Rows are points. To make a cloud, some directions were put in groups of two or more. Within a group, all points are equally far from the middle, so they leave a hole (a ring in 2 directions, a hollow ball in 3). The other directions are filled evenly. Then the cloud was stretched, turned, moved and blurred a little. Count the holes, and give their numbers of directions, smallest first.

Cloud, 19 rows:
[[ 0.08 -0.68 -0.02]
 [-0.35 -0.02  0.42]
 [-0.32 -0.31  0.41]
 [-0.04 -0.50  0.50]
 [-0.30 -0.06 -0.34]
 [ 0.45 -0.14  0.22]
 [ 0.03  0.18 -0.22]
 [ 0.00 -0.09 -0.42]
 [-0.62 -0.52 -0.01]
 [-0.48 -0.25  0.44]
 [-0.10  0.16  0.28]
 [-0.42 -0.19  0.33]
 [-0.28 -0.26 -0.12]
 [-0.02  0.15  0.06]
 [-0.36  0.37  0.33]
 [ 0.34 -0.24  0.05]
 [-0.12  0.21  0.21]
 [-0.49 -0.41  0.25]
 [-0.15  0.06 -0.27]]
Holes: 0

Cloud, 28 rows:
[[ 0.23 -0.14  0.13 -0.38]
 [ 0.41 -0.20  0.40  0.17]
 [-0.44  0.22  0.29 -0.07]
 [-0.27  0.25 -0.45  0.37]
 [-0.14  0.28  0.04  0.59]
 [-0.21  0.20 -0.03  0.63]
 [ 0.38 -0.11 -0.40  0.24]
 [ 0.00  0.62 -0.18  0.18]
 [-0.40  0.08 -0.39 -0.01]
 [-0.12 -0.09 -0.36  0.57]
 [-0.15  0.00 -0.55  0.15]
 [-0.22  0.13 -0.50  0.37]
 [ 0.44 -0.30  0.27  0.25]
 [ 0.01  0.25  0.30  0.49]
 [ 0.16 -0.27  0.12 -0.33]
 [ 0.34 -0.15 -0.41  0.29]
 [ 0.56 -0.10 -0.02  0.33]
 [ 0.21 -0.03  0.42 -0.28]
 [-0.44 -0.03  0.35  0.31]
 [-0.49 -0.09 -0.15 -0.09]
 [ 0.20 -0.21  0.14 -0.35]
 [ 0.09  0.60 -0.14  0.22]
 [ 0.46 -0.26  0.27  0.27]
 [-0.21  0.06 -0.31  0.60]
 [-0.41  0.40 -0.25  0.00]
 [ 0.43 -0.03  0.38  0.27]
 [-0.12 -0.02 -0.54  0.12]
 [ 0.22 -0.06 -0.43 -0.11]]
Holes: 2 (2, 2)

Cloud (31 x 4):
[[-0.17  0.47 -0.05 -0.05]
 [-0.63  0.01 -0.07  0.50]
 [ 0.31  0.26 -0.34  0.16]
 [-0.27  0.08 -0.53  0.22]
 [ 0.38 -0.21  0.20  0.17]
 [-0.06 -0.23 -0.51  0.00]
 [-0.10 -0.35 -0.27  0.34]
 [-0.35 -0.23 -0.17 -0.02]
 [ 0.05 -0.47 -0.37  0.32]
 [-0.29 -0.05 -0.14 -0.11]
 [ 0.01 -0.35 -0.46  0.14]
 [ 0.09  0.08  0.32  0.05]
 [ 0.07 -0.17 -0.57  0.15]
 [ 0.11  0.28  0.00  0.63]
 [-0.02  0.10 -0.08  0.29]
 [ 0.03  0.10 -0.21  0.45]
 [ 0.12 -0.24  0.24 -0.21]
 [-0.45  0.22 -0.48 -0.18]
 [ 0.32 -0.39 -0.41  0.11]
 [-0.33 -0.45 -0.24  0.47]
 [ 0.03 -0.17 -0.45  0.35]
 [-0.23  0.07 -0.20  0.58]
 [-0.59 -0.48 -0.26  0.09]
 [-0.50  0.29 -0.65 -0.33]
 [-0.56  0.11 -0.48  0.37]
 [ 0.14 -0.07 -0.26  0.22]
 [-0.46  0.05  0.17  0.06]
 [-0.30  0.31 -0.12  0.22]
 [-0.44  0.24 -0.57  0.35]
 [-0.25 -0.37 -0.39  0.09]
 [ 0.26 -0.06 -0.40  0.30]]
Holes: 0

Cloud, 52 rows:
[[ 0.12  0.24  0.31  0.00 -0.68  0.36]
 [-0.05  0.47 -0.18  0.18 -0.71  0.38]
 [ 0.00  0.01 -0.49 -0.19 -0.39 -0.13]
 [ 0.21 -0.22  0.38 -0.20  0.29 -0.16]
 [ 0.10 -0.33  0.20 -0.29 -0.28 -0.42]
 [ 0.12  0.04 -0.37  0.40  0.25  0.05]
 [-0.15  0.25 -0.05 -0.19 -0.47  0.60]
 [-0.09  0.04  0.50 -0.06 -0.36  0.43]
 [-0.34  0.39 -0.11  0.05  0.30 -0.06]
 [-0.23 -0.20  0.41  0.09  0.31  0.17]
 [ 0.09 -0.08  0.04 -0.48 -0.27 -0.26]
 [-0.11 -0.32  0.15  0.06 -0.06 -0.64]
 [ 0.40  0.42  0.15  0.19 -0.31  0.46]
 [ 0.29  0.13 -0.39  0.45 -0.43  0.41]
 [-0.56 -0.17  0.13  0.23 -0.11  0.29]
 [-0.04  0.28 -0.32  0.60 -0.60  0.24]
 [-0.03  0.30  0.72  0.04  0.06 -0.35]
 [-0.11  0.27 -0.08 -0.49 -0.33 -0.11]
 [-0.42  0.25  0.05  0.49 -0.53  0.08]
 [-0.06  0.26  0.19  0.70 -0.06  0.18]
 [-0.42 -0.41  0.16  0.14 -0.15  0.16]
 [-0.06  0.38 -0.18 -0.19  0.23  0.23]
 [-0.19  0.03  0.45 -0.19 -0.57  0.14]
 [ 0.21  0.20 -0.24  0.65  0.09  0.04]
 [ 0.52 -0.05  0.11 -0.19  0.01 -0.35]
 [ 0.55  0.44 -0.02  0.25 -0.11  0.15]
 [-0.10  0.15 -0.33  0.00  0.16  0.51]
 [-0.52  0.20  0.22  0.26 -0.47 -0.17]
 [ 0.03  0.42  0.11 -0.15 -0.76  0.08]
 [ 0.13  0.13 -0.06 -0.25  0.17  0.41]
 [ 0.43 -0.13  0.39  0.07 -0.17 -0.65]
 [-0.40 -0.03 -0.18  0.28  0.22  0.37]
 [ 0.44  0.59  0.26 -0.06 -0.22 -0.18]
 [ 0.01 -0.10 -0.49  0.57 -0.33  0.25]
 [-0.03 -0.07 -0.51  0.23 -0.02  0.48]
 [ 0.44 -0.15  0.44  0.27  0.14 -0.43]
 [ 0.44 -0.18  0.26 -0.12 -0.13 -0.56]
 [-0.11  0.14 -0.34  0.09  0.35 -0.02]
 [ 0.32  0.49  0.39 -0.02 -0.09  0.29]
 [-0.05  0.72 -0.06  0.22 -0.11 -0.24]
 [ 0.00 -0.13 -0.23  0.51  0.28  0.06]
 [-0.03 -0.15 -0.34  0.68 -0.23  0.20]
 [-0.04  0.26  0.36 -0.28 -0.65 -0.02]
 [ 0.15 -0.42  0.19 -0.09 -0.42 -0.37]
 [ 0.54  0.01 -0.17  0.19 -0.11  0.34]
 [-0.02  0.70 -0.01 -0.13 -0.01  0.02]
 [ 0.13  0.75 -0.05  0.21 -0.05 -0.01]
 [ 0.17  0.17 -0.08 -0.39  0.14 -0.08]
 [ 0.40 -0.20  0.28 -0.15 -0.05 -0.54]
 [-0.01 -0.08 -0.12  0.37 -0.05 -0.66]
 [ 0.05  0.12  0.19 -0.26  0.02  0.54]
 [ 0.52 -0.12 -0.07  0.09 -0.08  0.34]]
Holes: 3 (2, 2, 2)

Cloud (48 x 6):
[[ 0.09 -0.24 -0.08  0.15  0.13  0.63]
 [-0.28 -0.10 -0.01 -0.07  0.22  0.50]
 [ 0.14  0.20  0.15 -0.23  0.35 -0.04]
 [-0.08 -0.38  0.10  0.04  0.25 -0.37]
 [-0.13 -0.73 -0.27 -0.09 -0.12  0.24]
 [ 0.34 -0.02 -0.03  0.07  0.17  0.44]
 [-0.03  0.06  0.20 -0.13 -0.35  0.40]
 [-0.01  0.30 -0.58 -0.03 -0.12  0.20]
 [-0.11 -0.37 -0.15 -0.01  0.23 -0.46]
 [-0.10  0.08  0.19  0.37 -0.32  0.14]
 [-0.38 -0.30 -0.26 -0.25  0.19  0.20]
 [-0.30 -0.35 -0.02  0.10  0.15  0.54]
 [ 0.32  0.06 -0.55 -0.02  0.21 -0.23]
 [-0.26 -0.34 -0.01 -0.15 -0.36 -0.01]
 [ 0.11  0.14 -0.39  0.33 -0.65  0.27]
 [ 0.04 -0.20 -0.31 -0.53 -0.14  0.47]
 [ 0.61  0.15 -0.27  0.39 -0.46 -0.12]
 [ 0.06  0.15  0.12  0.02 -0.37  0.56]
 [ 0.29 -0.39  0.22  0.17 -0.33  0.18]
 [ 0.66  0.36 -0.32  0.20 -0.20  0.12]
 [ 0.63  0.23 -0.01  0.32 -0.36  0.10]
 [-0.28 -0.22 -0.01  0.59 -0.15  0.34]
 [ 0.25 -0.05 -0.48 -0.36 -0.46  0.38]
 [ 0.08  0.08  0.13 -0.04 -0.39  0.59]
 [-0.10 -0.48 -0.02  0.30  0.02  0.53]
 [-0.06 -0.61  0.11  0.09 -0.31  0.36]
 [ 0.09 -0.29 -0.05  0.07  0.16  0.59]
 [-0.04 -0.11 -0.31 -0.22 -0.57  0.09]
 [-0.19  0.18 -0.39  0.52  0.14  0.33]
 [ 0.17 -0.34  0.03  0.16  0.27  0.25]
 [ 0.03  0.31 -0.57 -0.03 -0.21  0.25]
 [ 0.38 -0.02 -0.52  0.43  0.11  0.15]
 [ 0.10 -0.27 -0.42  0.62 -0.53  0.32]
 [ 0.23  0.36 -0.40  0.40  0.29 -0.12]
 [-0.29 -0.16  0.17  0.45 -0.09  0.09]
 [ 0.19 -0.02 -0.48 -0.17 -0.63  0.31]
 [-0.02  0.13 -0.20 -0.45 -0.25  0.03]
 [ 0.21 -0.02 -0.54  0.38 -0.06  0.56]
 [ 0.26 -0.37 -0.55  0.34 -0.05 -0.18]
 [ 0.24 -0.05  0.00 -0.14 -0.04  0.66]
 [ 0.39  0.00  0.03 -0.11  0.07  0.47]
 [ 0.45 -0.09 -0.47  0.13 -0.69  0.20]
 [ 0.01 -0.22 -0.43 -0.46 -0.10  0.45]
 [-0.10  0.15 -0.50  0.42  0.01  0.49]
 [ 0.44 -0.10 -0.45 -0.44 -0.27  0.23]
 [ 0.18  0.17  0.05 -0.49  0.06 -0.21]
 [ 0.67  0.28 -0.41  0.09 -0.35 -0.05]
 [ 0.13  0.30 -0.42  0.24 -0.21  0.61]]
Holes: 3 (2, 2, 2)
